Each row of a before or after table is a point. One or more steps were done to the points. Then noise was added and the rows were shuffled. The steps act on columns, c1 being the first. Write out the steps. A step turns or swaps two columns, mirrors them in a line or flattens them onto one, adds a multiple of one to another, or multiplies or shifts one. Angles are multiples of 10 degrees, from the lower column toward the higher: turns from -170 to 170, lines from 10 to 170 but not 90. Use the fewest steps. Two steps may share a column if one is a turn and the other turns, adds or multiplies; they go together, in the order done. Otherwise the lowest column goes first.

Before (12 x 2):
-12	19
6	-14
-13	30
-13	-5
-14	-4
-11	3
-8	-13
26	-7
-8	-14
24	-8
22	-9
-1	-5
After (12 x 2):
25	-15
6	-28
-11	6
24	-15
22	-17
-7	-28
-13	-8
-13	59
-9	-26
-13	38
-1	-9
-13	-10
Steps: multiply c2 by 2

Before (14 x 6):
8	17	-2	-13	13	-9
-5	-1	6	-8	-13	6
27	-10	15	-20	19	-29
30	-30	14	-18	8	-11
33	3	10	3	-3	5
25	-11	19	-6	-3	-35
30	-27	23	-17	-2	-22
4	22	16	-15	-17	7
-17	-22	0	9	14	-9
21	21	6	-8	3	17
-7	3	23	15	3	-10
4	1	17	-3	-17	2
-10	32	14	4	3	12
16	-21	2	-7	-8	-44
After:
-10	-16	0	-18	14	-33
12	18	-2	11	13	-7
39	2	19	-12	-2	-35
-1	-13	23	8	3	-25
31	6	14	-34	8	10
36	0	2	-22	-8	-60
-15	7	13	31	4	11
37	6	23	-31	-2	-8
-7	8	6	-4	-13	5
38	15	15	-16	19	-24
3	3	17	0	-17	8
9	15	6	17	3	51
26	-1	10	4	-3	41
0	21	16	16	-17	16
Steps: turn c1 and c6 by 30 degrees; multiply c6 by 2; turn c2 and c4 by 70 degrees

Before (8 x 11):
29	58	35	35	-5	-60	-11	1	-34	-29	-11
-24	14	-10	6	-32	-5	-14	-20	-14	-20	-4
2	13	24	51	-3	20	14	-25	17	-2	11
4	4	8	-12	12	-3	13	-31	3	2	0
27	9	-9	-3	-20	-30	-35	32	-1	7	-26
23	8	33	1	-30	-46	-27	16	-8	9	-49
-3	-25	0	38	-8	-8	8	-38	36	1	21
10	-27	9	20	-8	16	7	-24	23	-30	8
After, 8 rows:
-23	15	0	7	-32	-7	26	-20	-15	10	-3
28	10	17	-5	-20	-30	25	31	-1	-23	-24
30	56	36	34	-6	-61	2	0	-34	33	-12
-3	-24	-5	37	-10	-7	-6	-38	35	2	20
4	5	1	-14	14	-3	-14	-33	4	4	1
11	-27	1	19	-8	15	7	-25	23	31	6
2	13	10	50	-4	20	-22	-23	16	15	11
24	6	43	0	-30	-46	-4	14	-6	-7	-50
Steps: turn c3 and c7 by 40 degrees; turn c7 and c10 by 150 degrees

Before, 14 rows:
7	-4	12	-24	17	4	-17	5	26	-17	-13	15	-21	-8	26	-10	0	-14	26	-33
-27	21	-30	8	-53	29	-23	3	6	-7	8	-3	19	-11	-12	0	-17	0	10	15
-7	-1	-19	-40	17	5	-16	6	30	6	-8	-12	-17	-6	12	-15	40	8	-5	-33
-34	35	-18	13	-19	10	-7	10	4	-3	17	8	32	-10	11	17	-10	16	-19	-11
12	-13	-19	-26	-13	-16	-10	3	8	20	-8	-12	16	-4	39	-6	29	-22	-15	-21
9	-26	23	-33	7	20	-3	-5	27	10	-12	0	-24	4	3	-19	6	-12	-8	-60
-22	21	-22	6	-1	-7	-23	11	-10	-3	4	-33	-6	15	23	2	-18	11	-27	9
7	-1	-3	-23	21	20	-4	-22	34	3	29	-5	-4	8	8	-6	0	-6	11	-17
-26	28	-34	18	-34	0	-1	22	26	-21	20	-26	24	-3	-9	7	-24	-6	4	-14
7	15	-3	-19	3	-6	-34	13	10	9	20	-39	-20	-30	28	26	-17	23	-26	-7
22	8	16	-20	9	33	0	-19	48	-16	-34	0	-3	12	-8	11	6	-6	18	-33
-9	30	-9	-18	-11	-16	-17	36	-14	15	16	-20	12	1	-5	14	-18	17	-3	6
18	-23	-5	-13	-6	8	-2	-14	29	-19	2	15	-20	16	-2	8	19	12	13	-37
2	0	2	-42	0	10	-16	-15	49	-5	-7	21	-28	18	0	14	6	-28	0	-38
After (14 x 20):
6	-4	-5	24	19	21	-2	-22	35	-1	27	-10	7	-3	7	-9	-3	1	-11	-18
-9	1	-16	25	37	4	-19	7	29	-18	-9	-9	-4	-18	11	-14	20	3	9	-33
-25	30	-35	-35	-11	-1	-2	23	25	3	15	-30	-3	24	-10	4	-3	-1	-8	-12
7	15	-2	7	17	-6	-36	14	10	13	14	-43	-30	-18	28	24	-13	-1	35	-8
-20	23	-24	-4	-7	-6	-22	11	-8	8	-2	-31	14	-6	25	2	-8	-8	29	8
13	-13	-20	-8	28	-15	-9	1	9	-5	-10	-13	-5	15	38	-6	9	-25	-2	-19
3	-1	2	6	42	10	-16	-17	50	-5	-3	23	20	-29	0	14	6	-22	-16	-38
8	-25	21	14	31	19	-3	-7	28	2	-10	0	2	-24	2	-18	-1	-12	-3	-61
-9	31	-9	-8	20	-15	-18	37	-13	16	14	-22	1	13	-5	14	-20	12	13	6
16	-23	-5	-3	15	8	-1	-15	30	-17	4	16	14	-20	-3	7	23	17	-4	-40
-34	34	-20	-21	-9	12	-7	9	1	3	20	6	-11	31	9	17	-5	-1	24	-11
5	-3	12	21	19	3	-19	6	23	-6	-9	17	-9	-22	28	-10	8	6	-27	-32
22	8	15	13	17	32	-2	-18	48	-9	-34	4	11	-1	-7	13	10	7	-15	-33
-25	19	-30	-57	1	28	-23	4	6	3	6	-5	-10	19	-12	1	-8	8	-9	17
Steps: turn c4 and c5 by -100 degrees; flatten c10 and c17 onto the line at 130 degrees; turn c11 and c12 by -10 degrees; swap c13 and c14; mirror c18 and c19 in the line at 20 degrees
